Every row gives one point. The window is the flat piece filled in between its corners: a triangle in 3 columns, a solid with four corners in 4, and so on. A path goes straight from each point to the next, and from the last back to the first. List the points from which the path goes on through the window.

Window (4 x 4):
0  -40  -4  -8
10  52  -18  18
-32  -45  -22  -37
24  37  -1  -13
Path:
(1): 4  -3  -60  -22
(2): 38  35  -21  11
(3): -6  40  22  -4
(4): -22  8  7  -37
(5): 13  -36  -43  -7
(6): 34  11  -24  20
(7): 12  39  21  -23
(8): -23  2  6  -21
Through the window after points: 4

Window (6 x 6):
-7  -3  32  4  -25  -60
-1  -14  1  11  56  -9
-24  42  14  22  49  20
-7  -11  -39  36  42  22
13  -36  33  -23  -38  -29
-27  -37  8  -26  -17  -36
Path:
(1): -7  19  -7  1  23  6
(2): -2  13  -55  -16  -9  -16
(3): -10  -10  35  24  24  -9
(4): -15  -41  21  57  49  -4
(5): -3  -2  1  -7  35  -14
(6): 12  19  -29  -6  45  -11
(7): -26  -14  0  14  32  16
(8): -14  -27  19  32  43  9
(9): 11  1  -16  -16  41  -31
(10): 4  43  -45  4  31  17
(11): -18  -21  4  32  33  2
(12): -4  -22  37  57  52  -11
Through the window after points: 2, 4, 8, 10

Window (8 x 8):
14  27  -43  -6  -11  -37  19  -13
-8  36  3  -17  -34  -40  17  -42
-13  -5  32  -19  27  43  48  -57
8  -29  15  -11  -15  32  -27  -1
-46  -31  -16  49  2  30  -10  -6
-6  -50  40  2  -9  36  -11  60
-16  -25  33  -25  17  19  -33  32
-12  -42  -10  4  -7  -22  -1  -7
Path:
(1): 10  -42  23  15  9  15  -12  11
(2): 18  -35  47  24  36  8  -32  16
(3): -31  -17  -20  -21  -17  25  7  0
(4): -36  -21  -39  -33  -41  -16  0  20
(5): 15  9  33  18  19  -9  9  -45
(6): 4  10  -6  13  4  -30  2  -14
(7): 2  -8  -43  -38  -37  9  26  13
(8): -10  -21  5  -27  -9  29  5  -15
(9): 10  -16  21  24  28  6  -4  15
(10): 14  0  31  -12  28  7  4  -21
(11): -31  -31  9  -37  -38  45  27  -18
(12): 0  -24  0  -57  -34  45  29  0
(13): -10  -16  35  25  19  9  -11  -7
(14): 8  -27  14  25  22  4  -23  -18
(15): -36  -39  -24  -36  -47  -17  22  11
(16): -36  -19  7  -33  7  57  -9  8
Through the window after points: 4, 6, 12, 14

Window (11 x 11):
-2  -12  7  -9  -10  -12  16  19  -3  6  -12
17  23  16  0  -3  -60  2  -3  2  1  -5
14  15  20  -1  -21  19  -21  3  -5  25  -21
5  -4  36  -24  -21  27  -6  -20  -3  26  10
20  3  35  -22  1  29  -6  0  28  -8  21
14  -5  -10  25  -27  36  3  0  3  17  -22
-9  -12  -17  -2  -21  0  -18  10  -29  -9  3
-42  14  -24  8  -3  9  -22  -8  -2  -19  -4
1  16  3  -21  -6  -10  1  6  -33  9  11
1  -23  19  0  2  18  7  8  -24  -5  3
0  -10  -5  -20  9  6  -16  0  -19  9  5
Path:
(1): 1  -5  0  -10  -12  15  -4  -5  -5  -2  -12
(2): -1  1  0  7  -7  16  -10  2  -6  14  4
(3): 3  1  15  -1  -8  3  -24  6  -4  23  18
(4): 2  1  4  -15  -7  19  1  -8  -26  -4  -9
(5): 2  6  6  -16  -3  -3  2  -10  -21  -20  -16
(6): -4  -3  4  13  -12  2  -14  14  6  22  12
(7): -6  6  -4  -1  -2  -5  -10  11  -18  17  10
(8): 12  7  17  -24  -10  -8  7  -11  -13  -14  -8
(9): 13  -14  2  -16  -12  0  -17  -13  -14  -6  -20
(10): -17  -2  0  4  2  10  2  25  -23  8  29
(11): -5  8  8  6  7  2  -13  31  -5  33  14
(12): 5  3  -2  -25  -17  0  -9  -25  -15  -10  -9
(13): 16  13  13  -33  -1  25  -12  -7  -8  -19  -18
(14): 7  -1  12  0  -10  8  0  5  5  10  10
(15): -8  21  9  18  6  4  -26  20  -2  16  21
(16): 12  -10  15  -20  -28  8  10  -12  -3  -10  -12
Through the window after points: 1, 5, 7, 9, 13

Window, 12 rows:
6  -12  -7  -26  -19  13  -5  8  -28  10  -21  -16
-2  34  14  26  22  28  -14  17  -34  45  57  2
-7  20  -2  22  -24  -32  12  19  10  24  28  -24
30  41  0  1  14  18  -14  -2  3  -15  18  -25
5  -6  31  23  -22  -39  39  -10  -7  2  -2  -10
-37  -60  3  6  -20  -27  3  -34  22  6  34  28
4  6  0  17  -12  40  21  45  2  28  21  29
-22  0  9  -28  28  17  -7  7  1  7  -9  19
-32  33  -2  1  8  17  11  -49  -38  -25  -42  -29
2  17  12  18  21  29  -14  -13  -21  23  -32  -27
-5  -11  -13  2  -8  -3  -22  9  -9  9  4  39
-5  -12  -30  0  13  2  17  -1  -17  10  0  8
Path:
(1): -7  -10  1  19  1  1  9  8  -22  -7  -1  -2
(2): -24  -12  25  40  -11  9  -16  41  -14  -5  11  -16
(3): 15  22  -13  -12  8  31  24  -6  -1  36  -3  25
(4): 0  11  -1  5  -2  10  -3  -28  -8  16  -2  -6
(5): -27  -21  13  6  28  5  0  56  -14  -6  20  3
(6): -8  -10  9  14  5  2  -1  27  -15  11  17  -7
(7): 21  14  -20  -14  -12  4  4  -14  10  21  11  14
(8): -2  15  4  -1  -2  5  5  -11  -2  16  13  -1
(9): -2  1  1  31  18  12  -12  23  -10  -14  9  3
(10): -33  5  -5  19  18  -2  -2  32  -38  -19  -9  -21
(11): 5  7  0  -5  -20  1  7  -8  -6  20  1  -10
(12): -10  34  -26  -31  -10  6  8  -25  9  46  3  -12
Through the window after points: 2, 4, 10, 12

Window (14 x 14):
-57  11  27  -12  10  3  -42  -10  23  -3  0  4  13  8
17  -5  -5  16  19  11  -18  -40  -9  -16  -19  11  12  32
0  18  -27  -5  10  31  -10  11  24  -13  18  30  11  -34
17  -22  -19  22  -39  -9  -14  4  7  -17  -60  31  25  11
26  -22  10  4  1  -18  13  -1  20  -23  8  3  -14  -15
-8  17  -34  -14  -5  56  36  14  -26  5  -20  -15  -21  -7
-3  53  -46  16  8  0  18  5  -41  19  -3  6  -14  -26
24  18  55  33  -31  4  15  -32  -14  -6  -25  -8  28  18
-14  -1  -30  24  40  6  5  -26  11  -16  -55  12  11  -17
18  53  -9  1  15  10  -21  6  -46  -8  -18  -11  -12  -23
27  32  25  -19  1  -12  27  7  -43  31  -23  18  4  -25
4  -15  41  7  2  -10  -7  31  52  25  -27  8  -6  20
5  -42  -21  12  9  9  -21  31  23  16  2  -14  5  -21
7  2  11  -7  2  -3  -27  -19  33  21  5  1  -18  -28
Path:
(1): -17  -29  -6  23  -20  37  16  0  -26  -25  -11  29  -13  -26
(2): 27  52  0  -11  26  -36  -21  0  18  42  -26  -32  7  19
(3): -12  27  -9  -11  5  -1  1  -5  13  5  -11  -13  5  0
(4): 4  -18  3  14  0  23  0  8  -15  -10  -3  23  -16  -19
(5): 5  8  7  14  18  8  -3  -3  -1  0  -18  21  -27  -19
(6): -1  43  -16  -20  -15  7  -8  1  -10  2  -10  -21  43  5
(7): 5  25  -4  2  2  -8  -2  -14  -2  -1  -17  4  12  -3
(8): 6  12  26  9  -3  50  9  23  -31  8  -16  23  -41  -24
(9): 1  -5  0  25  14  16  -6  -2  -2  -8  -23  30  4  -8
(10): 8  -1  -14  2  5  -3  -10  -19  12  -4  -23  -5  7  1
(11): 34  27  -16  -21  0  -2  18  -7  20  23  -17  -23  27  -16
(12): -30  -32  6  42  0  15  -37  5  4  -24  -11  30  -20  5
Through the window after points: 3, 9

Window, 14 rows:
25  21  14  -15  -19  18  1  34  52  -10  -7  12  7  22
-54  16  -16  6  9  0  -4  -23  -20  -34  -5  11  -12  7
36  31  -10  33  5  39  23  -15  28  -3  -1  12  16  -15
40  -9  15  -8  -2  37  -3  19  -6  30  37  -12  -1  -16
23  -51  14  -50  -27  0  -29  34  -10  -6  -30  -23  34  -17
22  16  19  -20  7  11  -31  -17  19  10  -12  26  -3  1
-5  28  8  16  1  -20  10  20  8  -27  -1  23  37  -2
10  33  -1  41  -15  -6  -11  -26  -7  11  -15  -4  -30  -16
-6  -31  17  12  -16  21  14  -10  -9  39  -4  8  16  -28
-31  15  33  25  23  31  17  -60  37  -19  41  -23  18  3
3  17  39  8  26  20  11  -20  19  2  -12  -22  -50  -49
-25  25  14  -29  -4  0  30  -9  -19  23  -10  -15  13  -14
-10  -31  14  -33  32  -4  -9  4  20  7  -8  -23  23  28
1  0  39  5  -3  -4  22  -41  -58  13  -40  -3  -47  -19
Path:
(1): 7  7  -10  -39  -14  -29  35  -13  15  21  12  2  1  5
(2): -33  7  38  8  19  42  -18  3  -30  -6  -32  -24  18  -22
(3): -33  12  33  37  4  -4  -50  34  0  -9  -40  -13  28  -9
(4): 29  26  -12  -17  -8  -2  60  -39  5  0  29  20  -11  -6
(5): 3  -22  18  -32  20  -42  25  -7  28  2  5  10  -22  -26
(6): 15  9  18  8  0  55  -18  6  -9  16  2  -26  12  2
(7): -20  22  29  -4  3  22  -19  18  -5  -6  -21  -12  24  12
(8): 0  -13  -19  -15  5  -16  31  -37  16  2  16  10  -23  -12
(9): 13  -9  -2  -13  -12  -6  16  -28  -10  -17  29  6  -24  -3
(10): -15  23  28  -17  12  23  5  17  1  41  -26  -23  34  -13
(11): 10  18  43  -2  -10  36  -8  18  6  19  -40  -7  12  -9
(12): -10  -16  -15  -10  -2  -24  20  -11  -8  -15  21  -3  10  -9
(13): 50  1  18  -11  -25  -13  4  -8  24  6  25  7  -16  -52
(14): -25  1  17  2  28  36  -3  12  -11  -1  -27  -20  17  18
(15): 3  10  21  27  37  47  -24  -28  -14  10  -20  -16  26  10
(16): -2  6  8  -26  -37  -43  40  1  3  2  -4  7  -40  -25
Through the window after points: 1, 3, 5, 7, 9, 13, 15

Window, 14 rows:
-5  -4  -17  24  -45  -36  -2  21  17  -3  16  7  13  -19
6  17  -5  -17  -5  -11  12  9  49  -28  -31  -1  -17  -26
-30  12  0  5  -38  -18  15  -9  20  -26  -7  12  -13  52
-29  -26  34  -1  -49  -13  3  -3  18  -20  -9  8  28  -9
-19  -4  8  8  29  11  28  24  2  -16  -9  -9  -20  -2
16  -25  5  -12  -13  5  52  15  -6  -21  2  -28  -18  8
10  22  24  8  -21  -8  19  22  2  7  -26  -12  -22  7
27  16  17  -12  23  21  -24  -1  38  -8  4  4  -59  -14
-7  -27  13  49  -32  -5  -23  -30  21  14  -24  8  -49  -5
26  44  -9  7  -11  40  7  28  8  -3  -19  -42  22  2
13  -13  18  49  15  -17  -10  4  -27  -10  13  -21  8  22
10  21  7  30  -9  5  60  -27  -11  -14  13  11  -7  8
20  -42  17  -25  2  13  3  -12  -2  4  -18  18  -18  -16
58  -56  11  -11  -16  10  -9  58  16  -31  7  12  6  15
Path:
(1): 18  -17  23  17  -12  -10  8  1  25  22  -17  7  1  20
(2): -10  -4  8  2  -8  -28  9  -15  45  14  4  -26  21  7
(3): 1  2  12  18  -16  7  1  1  -4  -18  -13  11  -38  -1
(4): -7  -8  13  -8  -38  -12  6  13  5  -40  -15  5  -14  -24
(5): 4  -4  22  13  -9  0  9  0  19  16  -12  -5  4  15
(6): 12  36  -13  20  12  -5  30  12  36  37  2  -31  12  22
(7): 14  -3  10  14  -9  13  0  13  -9  -21  -8  -14  -1  1
(8): -2  -8  3  25  -21  6  -16  -8  12  -14  -10  -2  -42  -14
Through the window after points: 4, 6, 8

Window, 14 rows:
-1  18  -20  18  12  35  -7  -13  5  -6  -30  -13  24  -5
-31  26  -3  -46  -18  -21  -1  -4  12  -5  -5  -26  -5  13
-42  -13  -41  -5  4  10  16  8  4  1  15  -46  -8  -8
-23  24  -4  -12  -24  15  -16  14  10  -8  -12  -26  -36  -4
1  -38  22  5  24  9  0  41  -5  7  12  10  4  39
-20  -18  -34  -12  -26  12  17  7  -25  36  1  -8  19  -14
-23  -7  -26  -11  -7  1  10  -3  26  19  8  5  -7  -26
-42  26  -21  33  -30  -1  18  0  -28  -45  18  23  -27  -30
8  -13  24  44  -38  -29  -3  5  4  -22  18  14  1  -18
-6  -4  -18  7  1  30  26  -27  -10  39  -14  -23  2  44
6  13  -26  11  -37  -31  -19  -10  9  -2  48  -2  -10  -13
-2  12  6  -8  -6  25  12  5  9  -13  18  -14  -5  -20
-34  18  -1  -2  -22  15  -18  3  36  -6  23  -12  13  -10
-16  57  16  29  -19  -49  15  -9  -23  48  10  21  18  -32
Path:
(1): -11  24  -26  3  -12  10  9  16  10  -3  10  -8  -13  5
(2): -37  -56  18  -3  11  4  -8  -17  -14  16  -8  -28  25  -11
(3): -14  7  -7  0  -12  -5  -11  -7  -1  7  13  -17  -9  -9
(4): 2  1  -8  8  -18  9  26  11  19  8  0  -1  15  16
(5): -10  19  -21  2  -9  3  7  17  18  -3  2  -24  7  9
(6): -33  -6  7  -25  -12  7  4  -29  -11  11  11  -5  -15  -14
(7): -17  -2  -2  3  4  -4  -7  -23  -4  0  -7  -18  -9  -4
(8): -28  25  -18  -5  -22  -5  18  18  6  13  23  -13  7  -13
(9): -3  8  -29  -4  -18  -19  28  30  26  -14  -2  9  29  27
(10): -16  5  5  12  -8  16  -9  -7  -13  7  8  -16  -12  -6
(11): -7  -17  -7  -8  -15  -20  -24  -29  10  -4  24  -18  -1  -53
(12): -8  42  -9  33  -17  32  30  32  -2  3  -9  6  -2  60
Through the window after points: 1, 5, 7, 11

Window:
-15  14  5  -17  -4  10  3  5  3  7  1  -10  -9  21
9  11  23  -6  11  9  -8  -10  20  23  -6  -4  7  -18
8  -7  5  3  -11  13  9  -6  8  -11  16  4  1  29
15  19  -13  -11  18  4  -10  -16  16  1  -3  19  6  -9
-18  -8  -6  14  -20  16  7  -9  -10  5  -7  -11  12  28
-4  -9  8  13  11  -18  25  9  2  -17  -1  55  -5  -12
8  -21  5  19  11  -26  16  21  -21  -12  -1  20  -7  7
0  -10  2  28  10  -11  1  29  -14  -7  23  60  -18  0
7  13  -2  -5  19  22  0  -7  16  -17  3  3  7  -33
1  5  -9  -1  -4  13  29  -9  -5  12  15  -8  15  9
-11  -12  -13  7  -1  7  11  8  19  11  4  -9  -2  24
-6  -2  3  -12  25  1  -5  -24  10  -3  15  10  6  -21
-7  -8  -4  -11  -10  8  4  11  5  2  7  -1  28  17
-10  -4  -9  7  -36  -9  8  5  2  4  11  -14  1  20
Path:
(1): 13  -20  -19  -9  2  22  -8  -6  8  19  6  13  -17  -3
(2): -22  18  15  10  0  -10  17  -1  -2  -21  0  -2  31  12
(3): -7  19  -3  10  -6  5  -1  2  1  4  0  1  25  19
(4): -3  -34  -2  -9  -9  15  12  -5  -2  -1  8  -11  -11  11
(5): -3  -9  -6  -14  -12  4  4  -2  -5  1  -2  4  -4  8
(6): 1  16  11  33  9  -4  7  8  31  9  19  -8  22  0
(7): -9  2  4  13  -9  4  7  -3  1  -6  9  2  18  18
(8): 1  -8  -3  -8  -2  9  7  1  2  4  0  3  -9  14
(9): 16  -17  3  -16  2  -7  14  -3  -33  11  -2  47  -3  -6
(10): -10  0  1  20  0  5  0  9  7  -4  11  9  -1  11
(11): -10  0  5  5  12  1  7  -2  5  0  12  -6  29  15
(12): 7  -5  -9  -9  -18  6  15  6  0  4  1  21  -11  -5
Through the window after points: 1, 5, 7, 9, 11

Window:
8  4  -29  21  -32  33  -10  -46  3  3  -19  13  12  3
-20  -29  32  -9  -16  -1  -6  -23  4  7  18  -32  -6  11
-32  8  4  -27  15  23  -1  -41  15  -15  2  -25  28  -22
11  -4  -3  -11  33  -5  38  -25  -19  -7  -3  16  -10  0
25  -15  11  -9  -16  -27  -19  -40  -2  -10  -2  -11  -10  -9
-5  -17  -5  41  -15  4  -26  -9  36  22  -24  23  18  -1
8  -11  3  -6  6  12  -9  23  -42  6  -24  -7  -3  26
14  -34  -25  19  -6  8  3  -29  19  -24  2  -34  5  -3
-14  -19  7  22  -21  10  1  13  49  -25  -34  21  1  13
15  -29  38  -30  1  22  12  10  -28  -2  -6  19  33  -23
-38  -17  -27  -10  7  14  -2  7  -34  11  11  13  -17  -11
5  10  5  29  6  40  -11  6  25  1  -45  10  -43  9
18  -19  -12  -41  6  19  -7  4  -20  42  -41  -2  -18  14
-24  -8  27  -32  16  13  -7  19  8  -5  40  11  2  7
Path:
(1): 16  19  1  1  -8  -3  34  -10  -4  -7  13  -26  32  -28
(2): -6  -43  -18  6  3  19  -18  -29  16  -16  -11  -11  -12  10
(3): 2  -5  22  -3  22  24  -39  -37  14  -38  -18  11  -26  20
(4): -10  -4  -4  7  -8  19  6  -3  12  17  -16  -7  3  -9
(5): 14  -12  -3  -15  -27  -9  27  10  4  4  -26  -26  -10  -6
(6): -7  -22  4  -16  15  16  -23  -20  -14  14  2  8  2  11
(7): -15  -46  11  5  15  34  -14  -60  18  -9  -20  -15  -12  18
(8): 12  3  2  0  -19  3  3  25  -6  10  -11  28  23  -16
(9): 8  -7  -1  -4  -6  4  -2  2  5  8  -10  -1  6  -2
(10): -22  -25  1  26  17  20  -16  -15  -11  4  -17  26  -8  19
(11): 6  -47  29  -25  13  11  -19  -35  5  -2  -7  7  -24  22
(12): -10  9  -7  0  -6  16  8  9  -4  2  7  9  19  -12
(13): -43  5  -9  11  -24  -7  38  -18  29  9  14  -25  -2  -30
(14): 10  -23  13  1  9  19  -25  -2  -7  -15  -16  18  6  18
(15): -50  -56  -11  3  17  3  -37  -23  2  1  -1  -6  -14  18
(16): 20  16  15  -12  -19  17  22  4  -10  9  -4  -2  -7  -12
Through the window after points: 1, 3, 7, 9, 11, 15

Window (14 x 14):
12  -28  16  0  1  -13  12  -13  -21  -20  47  -9  36  -45
26  60  -9  -2  -14  -29  0  10  -9  7  2  18  23  16
43  19  6  8  13  -1  -16  -19  -16  11  -13  1  19  27
19  11  22  -2  -29  -24  29  -11  15  1  -14  19  20  26
16  19  8  5  -19  15  3  22  -12  16  -1  5  53  25
49  13  3  -2  -21  -5  19  3  -6  14  -22  44  28  -13
26  30  10  5  -14  -23  -6  15  -1  22  -46  -15  20  -1
7  7  -11  46  -46  -22  -21  7  -36  6  -3  24  27  22
37  17  31  10  -16  -14  -25  22  4  17  10  15  8  8
-4  -41  -12  -13  19  0  15  9  -15  2  42  0  -3  -25
30  30  -2  37  -25  8  -11  29  -21  -33  -5  0  0  21
-40  -21  10  3  14  22  -17  -13  -17  -23  33  19  21  -37
16  -37  -9  -54  -9  5  -22  -9  -3  -23  36  -14  7  -33
-15  -20  25  -28  -10  20  16  -26  -43  9  40  0  2  -41
Path:
(1): 30  -12  -7  21  -15  11  -22  -30  29  -6  37  -20  0  -9
(2): -4  10  19  -10  -1  -14  10  19  -49  0  -4  17  32  -1
(3): -9  -21  21  -15  9  11  -11  5  -31  -10  7  7  31  -12
(4): 18  5  2  7  -30  -9  28  -29  -9  6  54  -2  3  -40
(5): -7  -16  -16  -22  -27  1  -8  -47  -5  26  28  -22  -30  -38
(6): 22  -21  13  -7  20  -2  7  43  -24  -29  21  22  45  2
(7): 7  -1  13  -5  -39  -42  -11  39  -36  -5  -4  14  32  19
(8): 21  9  3  22  -16  4  7  -25  5  6  4  15  14  3
Through the window after points: 3, 5, 7
